Each point is reached from the start by the listed moves, each made once or not at all, plus a little noise. Is the number of moves made odd or even? Then give how often each move was made.
(in the rows, 128 means zero)

Moves:
(1): [166 136 143 130 134]
(2): [141 154 138 213 121]
(3): [120 167 136 130 188]
Start: [145 116 125 126 138]
Points:
[149 182 145 215 191] => even (0, 1, 1)
[145 116 124 125 138] => even (0, 0, 0)
[196 150 150 213 137] => even (1, 1, 0)

Moves:
(1): [103 147 129 162 125 139 113 138]
(2): [150 131 123 150 137 143 114 112]
(3): [143 116 148 117 156 137 136 162]
(4): [131 124 128 167 165  70 151 105]
(5): [ 96  57 173 137 101 103 153 148]
(6): [113 131 125 141 100 149 180 110]
(7): [107 129 120  99 180 141 123 126]
(8): [131 152 164 131 122 122 145 109]
Start: [119 117 138 143 134 146 146 150]
Points:
[ 39  68 175 159 157 147 147 178] => odd (1, 0, 0, 0, 1, 0, 1, 0)
[ 56  57 195 146 181 158 158 210] => even (1, 0, 1, 0, 1, 0, 1, 0)
[ 84  59 197 211 111 177 203 182] => odd (1, 1, 1, 0, 1, 1, 0, 0)
[108 143 175 160 101 161 216 115] => even (0, 0, 0, 0, 0, 1, 0, 1)
[128 117 133 213 151 123 208  95] => odd (0, 1, 0, 1, 0, 1, 0, 0)

Moves:
(1): [120 151 131 161 169 123 149 117 117 126 132 145 139 115 161 139]
(2): [105 168 115 128 131 139 120 150 154  87 118 118 120 140 136 129]
(3): [145 125 130 133 117 130 159 117 140 133 123 103 144 148 119 145]
(4): [120 152 146 150 101 127 129 120 124 114 157 142  97 136 125 166]
(5): [111  87 117 109 135 184 122 144 145  76 133 112 147 117 130 123]
(6): [133 161  74 128  97 106 156 117 129 156 110 107 127 124 131  93]
(7): [121 108 114 143 133 139 148 127 161 135 122 139 100 132 100 128]
(8): [127 143 140 132 134 114 110 114 123 114 131 139 130 130 121  90]
(9): [124 144  83 140 122 128 124 129 146 153 135 133 129 109 143 128]
(10): [116  94 124  93  86 141 117 115 153 148 103 133 133 131 103 138]
(11): [119 131 129 150 126 145 133 130 125 146 114  94 120 179  96 159]
(12): [133 140 129 123 120 126 122 125 119 105 128 105 144 112 118 135]
(13): [139 143 140 124  89 111 106  80 122  94 119 151 108 136 114 123]
(14): [124 125 116 120 146 142 125 123 150 143 151 146 119 123 134 132]
Start: [127 147 143 123 113 131 115 140 116 119 144 116 135 134 122 128]
Points:
[110 206  70 148  79 165 171  94 178   7 104  72 139 135 107 120] => even (1, 1, 1, 0, 1, 1, 1, 0, 0, 0, 0, 1, 1, 0)
[ 96  89  74 135 106 208 165 122 210 122 123 114 159 118 111 161] => even (1, 0, 1, 0, 1, 0, 1, 0, 1, 1, 0, 0, 0, 0)
[ 95 101  73  89  58 176 127 116 187 107 102 107 131 129  68  60] => odd (0, 0, 0, 0, 1, 1, 1, 1, 0, 1, 0, 0, 0, 0)
